Each point is reached from the start by the listed moves, each made 0, 1 or 2 times, or once backwards (-1), plus a little noise. Is the number of moves made odd or even? Then give how often each move was made.

Moves:
(1): [0.29 0.09]
(2): [-0.07  0.22]
Start: [-0.09 -0.03]
Points:
[-0.52  0.32] => odd (-1, 2)
[-0.38 -0.12] => odd (-1, 0)

Moves:
(1): [ 0.28  0.07  0.01  0.19  0.06 -0.06]
(2): [-0.03  0.31  0.11  0.03 -0.04  0.06]
(3): [ 0.04 -0.14  0.31  0.04 -0.07  0.12]
(4): [-0.13  0.01 -0.03  0.28  0.07  0.05]
(5): [ 0.00 -0.02  0.14 -0.06  0.36 -0.01]
(6): [ 0.07 -0.02 -0.13 -0.03 -0.03  0.30]
Start: [0.15 0.04 0.10 0.00 0.01 0.08]
Points:
[ 0.33  0.22 -0.09  0.27  0.90  0.22] => even (1, 0, -1, 1, 2, 1)
[ 0.39 -0.19  0.27  0.14  0.51 -0.34] => even (1, -1, 0, 0, 1, -1)
[ 0.36  0.35  0.83 -0.16 -0.31  0.69] => even (0, 2, 2, -1, 0, 1)

Moves:
(1): [ 0.41  0.07  0.00  0.02 -0.03  0.02  0.00 -0.01  0.11 -0.05 -0.04  0.02
  0.13 -0.01 -0.01]
(2): [-0.07  0.34  0.02  0.16  0.06  0.01  0.07 -0.06  0.05  0.03 -0.04  0.01
 -0.06  0.04 -0.05]
(3): [-0.04  0.06  0.32 -0.03  0.05 -0.06  0.01  0.00  0.00  0.00 -0.02  0.01
  0.02  0.03  0.03]
(4): [-0.01 -0.14  0.05  0.31 -0.04  0.00  0.03  0.04  0.02  0.08  0.05  0.01
  0.03 -0.07 -0.05]
(5): [ 0.07 -0.06  0.02 -0.06  0.46 -0.02 -0.06  0.06  0.21 -0.05 -0.04  0.00
 -0.12  0.03  0.00]
(6): [-0.02  0.03  0.10 -0.02  0.01  0.32 -0.05  0.03 -0.01 -0.02 -0.05  0.01
 -0.03 -0.02  0.04]
(7): [-0.02 -0.09  0.04 -0.06  0.01  0.12  0.42 -0.01 -0.02 -0.01  0.03 -0.06
 -0.05 -0.04 -0.02]
(8): [-0.07  0.10  0.00  0.05 -0.04 -0.07  0.00  0.33  0.03  0.05  0.05 -0.05
  0.03  0.04  0.00]
(9): [-0.04 -0.04  0.02 -0.10 -0.04  0.01  0.02 -0.07  0.42  0.01 -0.04  0.04
  0.00  0.00  0.02]
(10): [ 0.06 -0.06  0.00 -0.05  0.01  0.02  0.04 -0.04  0.02  0.35 -0.03  0.02
 -0.03 -0.04  0.01]
(11): [ 0.03  0.02  0.13 -0.04  0.06  0.03  0.01 -0.07  0.02  0.08  0.51 -0.02
 -0.15 -0.04  0.12]
(12): [ 0.03  0.07 -0.05  0.02 -0.01 -0.10  0.01  0.06  0.02  0.02  0.02  0.53
  0.01 -0.08  0.11]
Start: [-0.03  0.14 -0.20  0.12  0.11 -0.05  0.01  0.05 -0.22 -0.02 -0.23  0.07
  0.09  0.00  0.03]
Points:
[-0.59  0.58 -0.26  0.01  0.30  0.23  0.51 -0.41 -0.34 -0.14 -0.87 -0.46
 -0.12  0.22 -0.27] => even (-1, 2, 0, -1, 0, 0, 1, -1, 0, 0, -1, -1)
[ 0.51 -0.35 -0.13  0.43  0.30 -0.25  0.47  0.85  0.67  0.88 -0.11  1.10
  0.20 -0.35  0.20] => odd (1, -1, 0, 2, 1, 0, 1, 2, 1, 2, 0, 2)
[ 0.08  1.33  0.32  0.24 -0.22 -0.03 -0.21  0.23 -0.19  0.29 -0.97  0.17
  0.39  0.26 -0.01] => even (1, 2, 2, -1, -1, 1, -1, 1, 0, 1, -1, 0)
[-0.66  0.02  0.59 -0.53 -0.29  0.56 -0.12 -0.01 -0.22 -0.05 -0.35 -0.46
  0.07  0.12  0.19] => even (-1, -1, 2, -1, -1, 2, 0, 0, 1, 0, 0, -1)
[-0.13  0.24  0.16  0.26  0.98 -0.45  0.53  0.40  1.18  0.10 -0.26  0.61
 -0.10  0.01  0.04] => odd (0, 1, 1, 1, 2, -1, 1, 1, 2, 0, 0, 1)
